Each row of a before or after table is a point. The points were changed in one or more steps. Then noise was added and the rows were shuffled. The steps act on columns, c1 being the first. What was done? A step turns or swaps two columns, mirrors them in a line or flattens them onto one, adds a multiple of one to another, or multiplies or shifts one. Angles are multiples of 10 degrees, from the lower column toward the higher: turns from -170 to 170, lines from 10 to 170 but not 90. Use the fewest steps. Two steps may share a column if one is a turn and the other turns, adds or multiplies; they go together, in the order done. Otherwise the lowest column goes first.

Before, 10 rows:
[[-38  45]
 [-10  46]
 [-22 -48]
 [ -6  17]
 [ 15  42]
 [-37  41]
 [ 57  -4]
 [-31 -33]
 [ 38   8]
 [-41  56]]
After, 10 rows:
[[ 47  -9]
 [ 41 -37]
 [-47 -23]
 [-32 -30]
 [ 41  16]
 [ 17  -5]
 [ -5  58]
 [  9  36]
 [ 43 -37]
 [ 57 -40]]
Steps: swap c1 and c2

Before:
[[ -4 -26  60]
 [  7  18  -2]
 [ -7   2 -39]
 [ 16 -15  16]
 [ 24 -31  14]
 [ -4 -51  -3]
 [-13 -15   0]
 [-33 -34  -8]
 [  7 -14 -42]
 [-10   5  -6]
 [  1 -22 -20]
 [ 14 -23 -13]]
After, 12 rows:
[[  2 -21 -40]
 [  0 -52  -5]
 [ -1 -25 120]
 [  2 -14 -86]
 [ -6 -14  -2]
 [  4 -21 -27]
 [-14 -33 -15]
 [ -4   6 -13]
 [ 11 -31  28]
 [ -5   3 -79]
 [  5 -15  32]
 [  3  18  -6]]
Steps: multiply c1 by 0.4; multiply c3 by 2

Before:
[[ 47 -58  17  77]
 [-33   3 -39 -53]
 [ -7  14  21 -21]
 [ 58 -67  17  45]
 [-27  12 -13  -1]
 [  8  48 -18 -67]
 [-16 -23 -15 -33]
 [ 39 -41 -19  45]
 [ -3  17 -35 -10]]
After:
[[-14  81  67 -54]
 [ -3  78  67 -16]
 [-20  54  30 -28]
 [-62 -18  17   3]
 [-93 -23  14  49]
 [-68 -22  70  17]
 [-87 -11  39  -4]
 [-77  10  34  42]
 [-53 -69  33  49]]
Steps: shift c1 by -60; turn c2 and c4 by -160 degrees; shift c3 by 50

Before:
[[-24  54 -55 -23 -20 -49]
 [ 50 -30 -39 -85  -7 -61]
 [-22 -39 -59  30  41  34]
 [-22  13  -9  -3  26  43]
 [ -1  16 -17  31  78  -3]
 [ 74 -25 -26 -45 -20 -87]
 [-22 -38   8  47  32  21]
 [ 12  14 -32  44  32  48]
 [ -6   8 -35  26   8  23]]
After:
[[-32  51  47  12  11  39]
 [-16  13  -8   4   7  39]
 [-42 -22  40  19  16  25]
 [ -8  61 -46   3  -1 -41]
 [ 72  21  33 -40  -8 -88]
 [ 73  30  32 -33  -2 -58]
 [ -9  34  -9  11   4  49]
 [-11  17 -16  11  30  -4]
 [-15  34  -1   9  -1  23]]
Steps: flatten c1 and c4 onto the line at 150 degrees; mirror c2 and c3 in the line at 140 degrees; multiply c5 by 0.4

Before, 14 rows:
[[ 39 -46 -59 -50   5 -42 -20  25 -28]
 [-33  15  19  27 -68 -48   8 -75 -20]
 [ 56 -16   0 -16  -1 -35 -51  23  28]
 [ 46 -38 -29 -37 -22  23 -85  52  28]
 [ -5 -17 -50 -49  39 -12  12  11 -26]
 [-16  50  14  15 -27  10 -43  -4 -41]
 [ 53 -42 -37  14  27  -2 -23  20  21]
 [ 52  33 -15  28 -86 -39  30 -45 -16]
 [-17 -34 -14 -42  -4  -7  30  20  -8]
 [-49  15  36  20 -45  22  20   8 -68]
 [-73  25 -12  27 -39  48 -28  -7 -42]
 [ 37 -27 -31 -46  32 -32 -16  56   5]
 [ 11  32 -29 -50 -11   5 -16  42  48]
 [ 31  -6   9 -39   1  54 -54  -5  -7]]
After:
[[ -48   15  -53  -48   40  -83  -26  -41    9]
 [  12   26  -48  -46   44  -68   13    9   29]
 [ -44  -43    0   28  -80  -84   37   43   22]
 [ -26   33  -45  -47  -30  -45  -17  -30  -41]
 [  46  -43   40   28  -57  -99    5   62   10]
 [ -60  -31  -38  -34   10  -30 -113  -39  -10]
 [ -32  -13  -65  -54   33  -87  -30    0   36]
 [ -57  -14  -41   16   45  -54  -32   -1    4]
 [ -26    3   11  -43    7    7  -66    8   16]
 [  86  -17  -16   27  -52   -5  -34    9   14]
 [  20  -16  -20  -40   22  -57   44  -10   -1]
 [ -60  -11   -4  -12    5  -88  -63  -22  -15]
 [  24   16    9   14  -53  -43  -57    1   39]
 [  77  -29   33   23  -51  -29   21  -20   45]]
Steps: turn c1 and c9 by 160 degrees; turn c2 and c5 by -40 degrees; add -0.3 times c4 to c2; mirror c3 and c8 in the line at 170 degrees; shift c6 by -50; multiply c7 by 1.3

Before (10 x 11):
[[-48  17 -39  -1  44  38  35  15  14  52 -36]
 [  6 -46 -44 -11  51  32 -17 -13 -17   1  61]
 [-88  -4  35  22  -4  14  -9   6  -1  60   1]
 [-21  36 -66  60  46 -32  49 -61   7   9  44]
 [-37   7  46  57 -15  45  61  41 -22 -35  29]
 [-19  -4  26 -43  18  34 -23 -10   2  -3  47]
 [  7  24 -10  -8 -22 100  17 -27 -45  51  41]
 [-25 -33  -7  42 -16 -61  40 -85 -16 -17  -9]
 [ 18 -35  32  22  48 -91 -30  11  -7   2  50]
 [-31 -36  53  42 -10  -5  39  -1  57  -7  31]]
After, 10 rows:
[[ 20  -7 -18  40 -24  34 -61  43  57 -51  70]
 [ -9 -54  50  -9   0  23  45 -12 -10   3  51]
 [  8  -4 -26 -22   5  25  27  -6  22  18  37]
 [-21 -38 -78  19   7  -7 -41   0  26 -26  34]
 [-55 -12  24 -25 -54  27   4  16  28  32 -24]
 [ 28  23  38 -30  -8  72 -25 -28   6  34  16]
 [ -8 -42  13  28   5 -45 -38 -88  22 -32 -95]
 [-55   0  45  24 -73 -21 -11 -61  -5 -24 -15]
 [-26   2 -30 -24   7   6   4   5  87  23   4]
 [ 30 -38 -18  10   1 -62  58  10   0  -9  60]]
Steps: turn c3 and c9 by 140 degrees; turn c1 and c9 by -60 degrees; turn c5 and c7 by 140 degrees; turn c2 and c5 by -30 degrees; flatten c4 and c10 onto the line at 130 degrees; multiply c6 by 0.7; add 1 times c8 to c11

Before, 8 rows:
[[-11 -73  14  49  58  32  27   5 -67  25 -20  39]
 [-24 -29 -33 -60   5  56 -12 -23   2  32  50  14]
 [ -3  70  38  -3  34  10  68   6 -10 -81 -10  28]
 [ -3 -66 -68 -42  48  -1 -47  10  61  20 -24   3]
 [ 21 -19 -11 -34  29   6  -4 -31  15  68  42   4]
 [-11  69  -8  20 -18 -12  24 -32 -19 -82  -9  -6]
 [  3  49 -36  -3   7 -11  71  18 -38 -48 -14  19]
 [ 51 -32 -12 -44  19  43 -17  17  12  17 -35  -3]]
After (8 x 12):
[[ 45 -32  40 -11  18  45  22 -33  15  10  20  -2]
 [ -7 -78 -74  25  54  32  18 -24  23 -37   4  41]
 [ -9  71 -17  23 -24 -10 -81  -6  -2   3 -28   3]
 [ -2  66 -25 -35  25   9 -96  -5  11 -37   6  27]
 [ 20 -19  38 -12  29   7  62  46  13 -20 -35   9]
 [-24 -27  60  -3   1  65  31  57  38   0 -19  11]
 [ -7 -64 100  22  52   1  37 -27 -19  35   9   5]
 [  1  47  -2  40  13 -11 -69 -15  31 -52  24  22]]
Steps: turn c4 and c9 by -140 degrees; turn c3 and c4 by -120 degrees; turn c7 and c10 by -110 degrees; swap c8 and c11

Before, 14 rows:
[[  38  -17    4   43   -8  -91  -21   24  -40  -53  -10    5  -24  -44
    11   20   -7  -22]
 [ -20    9  -29   13   10    7  -50    3   56  -10   -4  -12   20    8
     7   49  -50    5]
 [ -41   -8   -5    8   18   17  -52  -25   55  -58  -10   33  100  -13
     9    1   17  -10]
 [  42   -7  -11   -5  -21   38   31   54  -33   34    2    9  -34  -15
   -65   13   60   -1]
 [  36    5  -23   46   20    8  -69  -74   30  -15   11   40   56    8
    27    5  -16   26]
 [ -23   19    1   42   11    1  -59    4   22  -31   -9   34   84   10
   -27   20  -17   87]
 [   5   -8  -18    9   23    1   62   58  -38   33   21   39  -58  -49
   -55  -51  -16   -8]
 [  -3  -10   29   27   23  -16  -39    6   43   30   -4   54   96   29
    31   36  -14    8]
 [   9   38    4   74    8  -26   55    8  -48  -55  -24   25  -44   -8
    29   37   -3  -26]
 [ -50  -37   -2   60   23   25  -80  -10   -3   10  -24   10   43    2
    33    9    5   25]
 [  17   23   19   63   41  -73    9  -20    5  -29  -41  -45   -5   10
     3  -13   10  -11]
 [ -27  -14  -24  -27  -41  -37   71   20  -48   43   17   52 -101    1
   -71  -10   44    3]
 [  16  -17  -62   80   -8  -69   58    8  -36  -29    0  -27   16   -7
    15   15   -1  -15]
 [  -3   16  -16   13  -50  -15   64   11  -60   68  -34   31  -51  -69
   -91    2    5  -32]]
After, 14 rows:
[[ -4 -12 -26  12  11  12 -51  23  51  -4  -2  -9   8  -6  -2  51  57  26]
 [ 12 -22 -57  85  18 -36  53 -17 -27 -34  -1 -22  -9  63   4  13  -5 -22]
 [-56 -50 -21  47   7   8 -77 -59  26 -12  17  45  14  -4  24  12  23  31]
 [ -7 -72  -5  47 -22  12 -60  21  -5 -30 -13  31  37   4 -22  23  20  83]
 [-37 -93  -2   9 -10  -7 -51  30  58 -58  -5  29  17 -22  22   3 -10   5]
 [ 64  24 -10  -8 -44  -2  36 -23 -29  40   5   8 -18 -39 -46  12 -59 -14]
 [ 31  16   4  34  12 -72 -15 -28 -32 -49 -11   8 -16  63   3  23   5 -41]
 [  6  87 -24 -33 -26 -10  68  33 -44  39  19  49 -33  39 -69  -9 -54 -13]
 [ 16  57   3  70  16 -12  55  -5 -36 -58 -21  23  12  25  26  40   1 -45]
 [-19  13  24  64 -24 -22   8 -21   7 -31 -43 -40  13  72  29 -12   3 -11]
 [ 10  48 -21  18 -24 -72  67   3 -45  68 -37  32  -7  -9 -96   7 -19 -51]
 [ 58  50 -12   7 -49 -48  59  17 -35  31  20  43 -12 -19 -30 -48  19 -17]
 [  6 -93  33  24   4  23 -42  10  40  32  -9  46  15  24  35  33  19  20]
 [-30 -54  -4  58   4   8 -79  41 -11   5 -24  16 -17 -25  42   6   3  26]]
Steps: turn c1 and c8 by -70 degrees; turn c2 and c13 by 70 degrees; multiply c13 by 0.7; turn c5 and c17 by 160 degrees; turn c5 and c15 by -40 degrees; turn c6 and c14 by -70 degrees; turn c9 and c18 by 20 degrees

Before, 8 rows:
[[  9 -32  21  48 -15 -47  51 -53 -18 -77 -12  50   0 -29  18  -2   9  43
   27 -15]
 [-13  47 -23  -8   9  -8   9  15   4  61  25 -11  -6 -21  -2  32 -53 -50
  -31  -9]
 [ 25 -16  34  16 -31  24  85 -19 -24  77 -34 -34  56  73 -17  42  -7   7
   22  59]
 [-26  36   6 -33 -33  51  37   8 -32  42  60  -9  -4  29 -36  22  -8 -61
    8 -30]
 [-12  16   6 -31  10   7  -2 -16 -43  47  46 -35 -38  25 -27 -22 -17 -35
   -5  28]
 [ -4 -28  33  73  17 -36  -8 -50  27 -87  31  56  32 -51 -13 -48 -17  42
   51  16]
 [-28  17  35 -18 -15   6  37   9 -24  35  57 -33 -36  75 -42  40 -61 -27
   21  20]
 [-45 -57 -55  12  78  -4 -32   9  31  26  22  70 -28  13 -29 -39 -69 -12
   -6  22]]
After:
[[ -8 -27  17  72  11  51  -8  44 -34  71  25  55 -73 -55 -19   0 -19 -43
   70  22]
 [-47 -58 -35  10 -26   5 -30 -13 -79   4 -23  62  60   9 -29 -21 -10 -18
   31  72]
 [ 13 -39  19  49   8  55  61  38  28  69  46  49 -32 -25  23  23   9  -7
   20 -10]
 [ 23 -13   1  15  10 -13  81  23  35 -87  16 -32 -37  77 -14  44 -43  24
  -23  18]
 [-11  48 -15 -15   4  11   1 -17  -9 -49 -49 -20  31 -25   0   1  15  -6
  -39  45]
 [-20  34   4 -31  -3 -44  39  -4  46 -44 -76  -5   9  23 -33  19  33 -31
  -14   1]
 [-28  18  53 -11 -14  -8  30  -4  28 -24 -45 -34  25  75 -42  40  -8 -41
  -17  70]
 [-18  11  29 -31 -44   4  -3  14  20 -29 -38 -30  43  29 -18 -27 -23 -23
   14  27]]
Steps: turn c3 and c13 by 30 degrees; turn c10 and c13 by 160 degrees; turn c5 and c9 by -130 degrees; turn c6 and c8 by 170 degrees; turn c11 and c18 by -110 degrees; turn c16 and c19 by -50 degrees; mirror c17 and c20 in the line at 130 degrees
